Every row gives one point. To make a cloud, some directions were put in groups of two or more. Within a group, all points are equally far from the middle, so they leave a hole (a ring in 2 directions, a hollow ball in 3). The other directions are filled evenly. Then the cloud was stretched, turned, moved and blurred a little. Count the holes, and give their numbers of directions, smallest first.

Cloud:
0.42; 0.19
0.27; -0.09
-0.08; 0.17
0.43; 0.49
0.12; 0.59
-0.09; -0.42
-0.19; -0.26
-0.22; 0.00
0.88; 0.34
0.41; 0.22
0.28; -0.23
0.51; 0.02
0.38; 0.22
Holes: 0

Cloud (22 x 3):
0.19; 0.26; 0.04
-0.22; -0.41; 0.03
-0.23; 0.53; 0.01
0.43; -0.36; -0.15
0.49; -0.02; 0.60
0.13; -0.16; 0.71
-0.32; -0.26; 0.11
-0.21; -0.35; 0.22
0.13; -0.34; 0.73
0.51; -0.04; 0.62
0.09; -0.06; -0.48
-0.57; -0.08; -0.19
0.53; -0.55; -0.04
0.34; -0.01; -0.13
-0.49; 0.54; 0.01
0.33; -0.77; 0.07
-0.35; -0.09; 0.22
-0.49; -0.19; -0.26
-0.04; 0.02; 0.53
-0.27; -0.06; 0.34
-0.17; -0.46; 0.07
0.33; 0.12; 0.39
Holes: 1 (2)

Cloud (29 x 4):
0.20; 0.46; 0.29; -0.07
0.15; -0.28; 0.44; -0.33
0.34; 0.15; 0.22; 0.27
0.32; -0.44; -0.24; 0.41
-0.01; 0.41; 0.14; -0.04
0.41; -0.11; -0.40; 0.46
-0.58; 0.03; 0.29; -0.28
-0.40; -0.04; 0.21; -0.30
-0.51; -0.15; 0.11; -0.20
0.23; 0.36; 0.04; -0.21
-0.30; -0.62; -0.28; 0.48
-0.35; -0.35; 0.47; 0.12
0.06; -0.26; -0.54; 0.67
0.15; 0.22; -0.30; 0.13
0.14; -0.65; -0.33; 0.23
-0.39; 0.28; -0.08; 0.34
-0.35; -0.63; -0.31; 0.50
-0.67; -0.53; -0.60; 0.15
-0.42; -0.43; 0.13; -0.01
-0.59; 0.32; 0.20; -0.10
-0.39; -0.52; -0.29; 0.66
0.27; 0.00; 0.18; -0.55
0.03; -0.18; -0.25; -0.29
-0.22; 0.27; 0.37; 0.37
-0.56; 0.13; -0.25; 0.02
-0.42; 0.22; -0.24; 0.33
-0.04; 0.42; 0.32; 0.14
-0.16; -0.18; -0.59; 0.73
-0.25; 0.18; 0.32; -0.40
Holes: 1 (2)

Cloud:
-0.20; 0.66; 0.02; -0.01; -0.30; 0.31
0.51; 0.63; 0.17; 0.22; -0.29; -0.27
0.25; 0.31; -0.22; 0.78; -0.25; -0.06
0.07; 0.10; 0.80; -0.38; -0.37; -0.09
0.27; 0.06; -0.10; -0.58; 0.07; 0.09
0.30; 0.63; 0.45; 0.18; -0.54; -0.16
-0.18; 0.68; 0.21; 0.27; -0.09; -0.14
0.25; 0.29; 0.52; -0.05; -0.14; -0.53
0.32; 0.19; 0.80; -0.17; -0.15; -0.23
0.27; 0.48; 0.39; -0.66; -0.26; 0.31
-0.06; 0.03; 0.83; -0.28; -0.26; 0.06
0.07; 0.10; 0.13; -0.53; -0.48; -0.44
0.39; 0.66; 0.28; 0.35; -0.13; -0.11
-0.17; 0.64; -0.09; 0.05; -0.24; -0.26
0.14; 0.09; 0.53; -0.64; 0.02; 0.14
0.50; 0.32; 0.55; 0.36; -0.11; -0.17
0.04; 0.29; 0.14; 0.05; -0.45; 0.68
0.03; 0.15; 0.22; 0.44; -0.77; 0.34
0.33; -0.30; 0.24; -0.51; -0.30; -0.17
-0.40; 0.10; 0.06; 0.66; -0.19; 0.22
-0.15; -0.34; -0.30; 0.05; -0.32; 0.27
-0.42; -0.02; 0.24; -0.24; -0.03; -0.12
0.26; 0.57; -0.17; -0.03; -0.73; -0.01
0.76; 0.11; 0.17; -0.24; -0.55; 0.22
0.16; -0.47; 0.09; 0.45; -0.07; 0.20
0.08; 0.36; 0.34; 0.28; -0.76; -0.31
0.47; -0.06; -0.24; -0.35; -0.13; 0.31
0.23; 0.16; -0.07; 0.66; 0.06; -0.37
-0.13; 0.04; 0.26; -0.66; -0.41; 0.11
0.23; 0.13; 0.12; -0.70; -0.19; -0.28
-0.19; 0.14; -0.37; 0.00; -0.63; -0.30
0.59; 0.46; 0.09; -0.38; -0.64; -0.04
0.35; -0.30; 0.33; 0.13; -0.02; 0.43
0.25; 0.35; -0.26; -0.33; -0.72; 0.08
-0.07; -0.02; -0.17; 0.02; 0.33; -0.03
0.20; -0.03; -0.34; 0.42; 0.16; 0.23
-0.25; -0.25; 0.41; 0.19; 0.08; 0.27
-0.24; -0.01; 0.34; -0.40; 0.10; 0.12
0.51; -0.11; 0.17; -0.04; -0.61; 0.45
-0.01; -0.23; 0.39; 0.67; -0.09; 0.19
0.37; -0.32; 0.46; -0.13; -0.48; 0.31
0.24; 0.06; 0.33; -0.30; -0.33; -0.59
0.25; 0.32; -0.47; 0.01; -0.68; 0.02
-0.02; 0.33; 0.07; -0.03; -0.75; -0.45
0.06; -0.56; 0.11; -0.01; -0.15; 0.08
-0.33; 0.37; 0.42; 0.43; -0.54; 0.08
-0.09; 0.10; 0.27; 0.18; 0.40; -0.06
-0.07; 0.20; 0.72; -0.11; 0.17; 0.01
0.21; 0.22; -0.30; -0.57; -0.40; -0.11
-0.17; 0.07; 0.15; 0.15; -0.07; 0.64
0.63; 0.46; 0.18; -0.26; -0.48; -0.31
-0.16; -0.37; 0.06; 0.42; -0.68; -0.06
0.41; 0.15; 0.54; -0.40; -0.68; 0.24
0.29; 0.37; 0.54; -0.04; 0.07; 0.52
-0.31; 0.23; 0.12; -0.32; -0.20; 0.45
0.55; 0.23; 0.65; -0.31; -0.33; -0.23
Holes: 1 (6)
